Each row of a before or after table is a point. One or more steps were done to the points. Then noise was added and the rows were shuffled. The steps act on columns, c1 being the first. What was done? A step turns or swaps two columns, mirrors them in a line or flattens them onto one, adds a multiple of one to another, or multiplies or shifts one. Angles are multiples of 10 degrees, from the lower column toward the higher: turns from -170 to 170, lines from 10 to 170 but not 90. Use the fewest steps. Two steps may share a column if one is a turn and the other turns, adds or multiplies; they go together, in the order done. Otherwise the lowest column goes first.

Before (14 x 2):
[[-30 -26]
 [ 21 -20]
 [ 43  15]
 [-37  -1]
 [-50  17]
 [  5  70]
 [-22  16]
 [ -4  46]
 [-51   5]
 [-67 -26]
 [113  28]
 [ 66 -40]
 [-15  43]
 [-21   5]]
After (14 x 2):
[[  6 -53]
 [  5 -19]
 [ 12  42]
 [ 27 111]
 [ 44 -16]
 [ 16 -20]
 [-39  66]
 [-27 -30]
 [ 46  -6]
 [ 17 -50]
 [  1 -39]
 [ 70   5]
 [-19  19]
 [-24 -66]]
Steps: swap c1 and c2

Before (8 x 3):
[[ -2   5  33]
 [-28 -71   2]
 [ 55 -67 -55]
 [114 -74 -16]
 [ 35 -31  -6]
 [-46 -11  26]
 [-48   5   0]
 [-25   5  40]]
After:
[[-25   2 -41]
 [ -6  -8  35]
 [-25 -27 118]
 [  1  -4 -61]
 [ 13 -26 -29]
 [ 28 -34  67]
 [ 10  -3 -48]
 [-30   6  -5]]
Steps: turn c1 and c3 by 110 degrees; multiply c2 by 0.4

Before, 14 rows:
[[ 56   3  19   9]
 [ 25 -32  11  -9]
 [  9 -48 -65  -4]
 [ 22  -6  83  22]
 [-31   8   9 -33]
 [ 26  -3  -4  31]
 [-47 -52  -1 -48]
 [  0 -22 -33 -29]
 [-91  -3 -75 -37]
 [ 47 -33  40  34]
 [-26 -78 -30 -37]
 [ 31  -8  61  74]
 [ 26 -32 -28   0]
 [ 72 -43  60   0]]
After:
[[ 31   6 -40  17]
 [ 50 -50 -49   6]
 [-15 -31   6 -28]
 [-27  -5  27  -7]
 [-69  -4  49  56]
 [-60 -38  16  15]
 [-93 -37 -27  16]
 [-29 -29 -15 -11]
 [-63  -6  -9  68]
 [116  -2  -9 -32]
 [ 46 -78 -22 -17]
 [-60  -1   2 -12]
 [ 22 -50  24 -59]
 [ 23 -19 -25 -34]]
Steps: turn c3 and c4 by -110 degrees; turn c1 and c4 by -150 degrees

Before (10 x 6):
[[ -12   39  -24   -1   -9    6]
 [ -16   60   27   13  -29   20]
 [ -50  -11   -2   -8   22    4]
 [  17  -55   38    0  -20   -4]
 [ 102   45   25  -55  -64  -11]
 [ -66   36   36  -11   15  -22]
 [  -3   46   42   -2   14   -1]
 [ -22 -121   13   -1  -82  -22]
 [  -3   27  -17  -26   19  -12]
 [ -64   11  -51  -57   -3   65]]
After, 10 rows:
[[-67  37  36  -4  15   3]
 [ 34 -22  12   0 -82 -12]
 [ 37 -22  38   0 -21  23]
 [-37  23  27   4 -30  39]
 [-14   6 -16 -10  18 -25]
 [-26  13 -23  -1 -10 -13]
 [-32  19  -1  -3  24   2]
 [-21  13  40   0  13  27]
 [-51  31 -50 -23  -3  29]
 [ 58 -32  24 -25 -63   6]]
Steps: flatten c1 and c2 onto the line at 150 degrees; add 0.7 times c3 to c6; multiply c4 by 0.4

Before (13 x 8):
[[ 46 -18 -28  73 -27  85  26 -43]
 [ -7   2  43 -28 -30  20  59  60]
 [ -2   9  21  14  -3  80 -23 -45]
 [ 15   7  -7  65  -2  29  10 -87]
 [-77  54   3  -6 -28  53  69  45]
 [-35 -14  -2 -31  17  72  -4  28]
 [ 40  22  62  14  28  32  26 -74]
 [  0  19  42 -16  15 -60 -79  -1]
 [ 24  59  58 -25  87 -15 -44  10]
 [ 17  77  33 -20  23 -54 -63  33]
 [  4  51   6 -34  16 -30 -17 -18]
 [  1 -26 -34 -54   1  58  15  24]
 [-22  69   0 -20 -53  51  -6  -4]]
After, 13 rows:
[[ -6  23 -29 -11  17  62 -86  -2]
 [ 38  22  59  16  26  43  15 -63]
 [-75  51  45  -9 -25 -18  92  54]
 [  3   8  83  18  -6 -20 -19 -43]
 [  6  45 -17 -30   9  26 -25 -17]
 [ 14  13  21  69  -1 -20   6 -84]
 [  4 -30  30 -50  -4 -55  11  23]
 [-36 -15  58 -34  12 -35 -11  31]
 [ 17  79 -29 -18  19  55 -79  36]
 [ -8   0  37 -28 -32  20  73  57]
 [ 43 -28  63  70 -30 -63  31 -44]
 [ 23  60  12 -21  84  59 -81   8]
 [-22  70  44 -15 -56 -31  21   0]]
Steps: mirror c3 and c6 in the line at 30 degrees; add -0.5 times c5 to c7

Before:
[[ 20   7   3   4  20 -46 -32  22 -34]
 [ 12  40 -19 -13  -7 -26 118  13  -1]
 [ 12 -13 -13 -11  29   1 -28  -2  19]
 [ 16   7  23  -1 -37  20  18   7  28]
 [ 15  39   9  -6  21  -1 -22  28 -22]
 [-19 -15 -48 -12  -5 -24  39  31 -23]
 [ 17  29 -20   7  17 -15 -24 -62 -34]
 [  8 -10 -43  69  24 -35  -5  32 -15]
 [ 15 -17 -15 -15   9 -31 -18   7  23]
 [-34 -10  21   1  21 -36 -29  24  54]
 [ 16  -2  14   0  27  -2  15 -47 -22]]
After (11 x 9):
[[ 20 -10 105   9  32 -15 -23 -66 -34]
 [ 13  23   4 -15  21 -34 -17  20  19]
 [ 10  17   5  -8  49  -1 -28   7  19]
 [ 13 -20 119 -10 -92 -25 115  20   0]
 [-19  42  84 -12 -30 -24  39  43 -24]
 [-34  -5 -68  -1  42 -37 -27  23  54]
 [ 17  -8 -35  -3  17  -3  20 -48 -18]
 [ 15 -38  49  -6  38   0 -24  32 -23]
 [  9  35  76  69  26 -34  -2 -18 -17]
 [ 11 -22 -40   0 -50  21  19   7  27]
 [ 19  -8   7   3  43 -44 -33  21 -34]]
Steps: turn c2 and c3 by 140 degrees; multiply c3 by 3; add -0.7 times c4 to c8; add -0.7 times c7 to c5

Before:
[[ 34  -9 -70 -12 -45  11  22 -61  17  47   1]
 [ -3  20 -37  35  32 -10 -12   1 -28  15  45]
 [-16   6 -48  58 -36   6 -30 -68   2 -39 -20]
 [ 34 -81   0 -23 -57 -49  12  13 -19  33 -14]
 [ -5  -5  43  28 -35 -48  36 -30  77  41  16]
 [ 46  19  15 -30 -65 -48 -10 -19  37  -5 -31]
 [ 26 -10 -57  25  17  30 -60  26 -16 -41  47]
 [ -2 -29  35  64   6  41  20 -77   6  63 -29]
 [ 42 -42 -23 -18  21  -7  37   9 -26 -18  28]
 [-24   2 -18 -37 -32  22 -39  28   6 -27 -28]
 [ 61  12  28  57  17   2  26  29  29 -38 -54]
 [ -1 -72 -10  23 -16 -62  11  27   8  41 -15]
 [ 14 -34  11 -26  33 -26 -21 -27  31   0 -23]]
After, 13 rows:
[[ -2  68 -15 -13  26 -27 -25  11   5  35  29]
 [ 43  47   7   5 -27  -3  37 -30  37  16   4]
 [ 35  31  62  33  33   6 -23   9  68  47 -60]
 [ -3 -12 -42  -6  43 -19  -8 -11  70  55 -32]
 [ 46 -25  -7  59  40 -19  -2  34 105 -10 -15]
 [ 25  28  50 -31  -2  12  -7 -52  21 -72  18]
 [ 15  27 -22   6 -42 -12 -15  27  51 -16 -22]
 [ -3  -4  42 -46 -11  -3 -22 -44 -33   0  -7]
 [-26   4  16  48   9  12  -5  22 -30 -48  32]
 [ 61 -23 -22 -58  16   1  47  48 121  -5  38]
 [ -2  16 -42 -59  27  16 -36  42   4  56 -71]
 [-16  10  46 -32  60   1  11  30 -22 -47 -65]
 [ 33  76 -30  50  38 -20 -17  11  32  30  16]]
Steps: add 1.5 times c1 to c9; turn c2 and c3 by 160 degrees; turn c4 and c5 by 150 degrees; multiply c6 by 0.4; turn c7 and c10 by 50 degrees; turn c8 and c11 by 100 degrees

Before (12 x 12):
[[   2  -18   42   17   55   31  -14  -19   -7   29   30   36]
 [   9  -13  -29   -2   69  -14   19  -17   13  -28  -12   26]
 [  -5   11   39  -24   55   39   34  -22  -11  -16  -44   33]
 [  10  -18  -85    4  -45   32   18  -13  -13   -7   23   11]
 [ -19  -15   38  -25  -25   -6   29   -6    9   70  -40  -13]
 [  15   32   28  -45  -38   32  -17   -5    2  -20 -121  -53]
 [  -2   10  -30  -36  -18    3  -13   31  -40  -17    7   33]
 [  25   72   22   22  -40    2    3  -36  -22  -13   22   20]
 [  22   14   18   14   15    5   31   58    1  -24   30  -62]
 [ -14   -3   19  -44  -16   10   -6  -25  -20  -12    7   -6]
 [  11  102    5  -47    2   12   -9    6    4    5    6  -63]
 [  23  -18   11  -38  -18   13   10   21   13    0   34   35]]
After:
[[ -15  -45   18   -3   68  -26  -30  -16    1  -29   -4   25]
 [-109    2  -17  -44  -41   34   30   -4  -18  -21   60  -51]
 [  -6   73  -10  -49    3    7    4    5   -8    7  -17  -64]
 [   3  -48   10  -37  -17   27   10   21    0    1  -49   36]
 [ -11   42    5   21  -40    2   20  -38   -2  -15  -45   20]
 [ -12  -43   28  -24  -23   14   38   -5   16   71   47  -14]
 [   6  -20  -11  -37  -17  -25  -29   30  -20  -16   -1   33]
 [   0  -16   30   13   17   -4   18   56   -8  -25  -45  -62]
 [ -30  -20   34  -23   54  -13   37  -23  -53  -15   35   32]
 [  21  -36   -7  -44  -16   -6   20  -25  -13  -11   13   -5]
 [   8  -48   18    3  -44   23  -83  -15  -21   -8  -27   13]
 [  22  -50  -14   17   57  -15   41  -19  -43   29  -20   36]]
Steps: multiply c1 by 1.6; turn c1 and c11 by -130 degrees; shift c2 by -30; swap c3 and c7; add -0.5 times c5 to c9; turn c6 and c9 by -60 degrees

Before (11 x 14):
[[-27  21  -3  25   4 -35 -17  -7  -5   0 -20 -18 -38 -50]
 [  1 -20 -17  12 -19   0 -30   2 -12  -6 -13  27  20  14]
 [ 12  -1  26  10   2  32 -14  29  33  11 -23  30  19  13]
 [-14  22  27 -20 -23   1 -23 -19  40  17  44  17  -3  -4]
 [ 33 -41  47  -6 -14 -26  21   4  -1  15  13 -34   2 -44]
 [ 27  -4   0  -6  -8   0  -8  -9  15  30   3   9  20 -33]
 [ 13  15   8  51 -20  -8  18  30   8  16  17  -9   1   0]
 [  1 -36  28  31 -17  34  23  -9  -1   3 -27  36 -17 -13]
 [ 31   6  -3  48  18  12  12  21  12 -13   2 -28 -15 -36]
 [ -7 -11 -14 -17 -21  -6  -9 -17  -9  31 -13  15 -38  -9]
 [ 22  21 -15  42  10  -7 -16 -18  37 -13   0  16  10  23]]
After:
[[ 39   6  -4  49  17   7 -27  22  37 -18  -1 -27 -15 -37]
 [-23 -11 -13 -17 -19   2 -49 -20 -26  31 -13  17 -38  -7]
 [  2 -32  27  30 -17  34 -18  -9  -2  -6 -29  38 -17 -14]
 [-24  21  23 -20 -22   9 -67 -20 123  14  44  22  -3  -5]
 [-31  20  -5  27   6 -30 -56  -4 -13  11 -19 -21 -39 -51]
 [ 26  22 -15  41  12 -14 -57 -20 108 -14  -1  17   8  24]
 [ 12  -1   1  -5 -10  13 -49  -8  50  28   6  11  20 -32]
 [  6 -19 -18  13 -21  -1 -71   2 -37  -6 -14  27  19  14]
 [  4  16   7  50 -22  -2 -24  30  24  18  15 -10   1   1]
 [ 23 -45  46  -4 -13 -23 -18   5  -1  23  16 -33   2 -43]
 [ 11   0  24  10   2  34 -52  26 100   0 -24  32  18  13]]
Steps: turn c6 and c10 by -20 degrees; add -0.5 times c10 to c1; shift c7 by -40; multiply c9 by 3
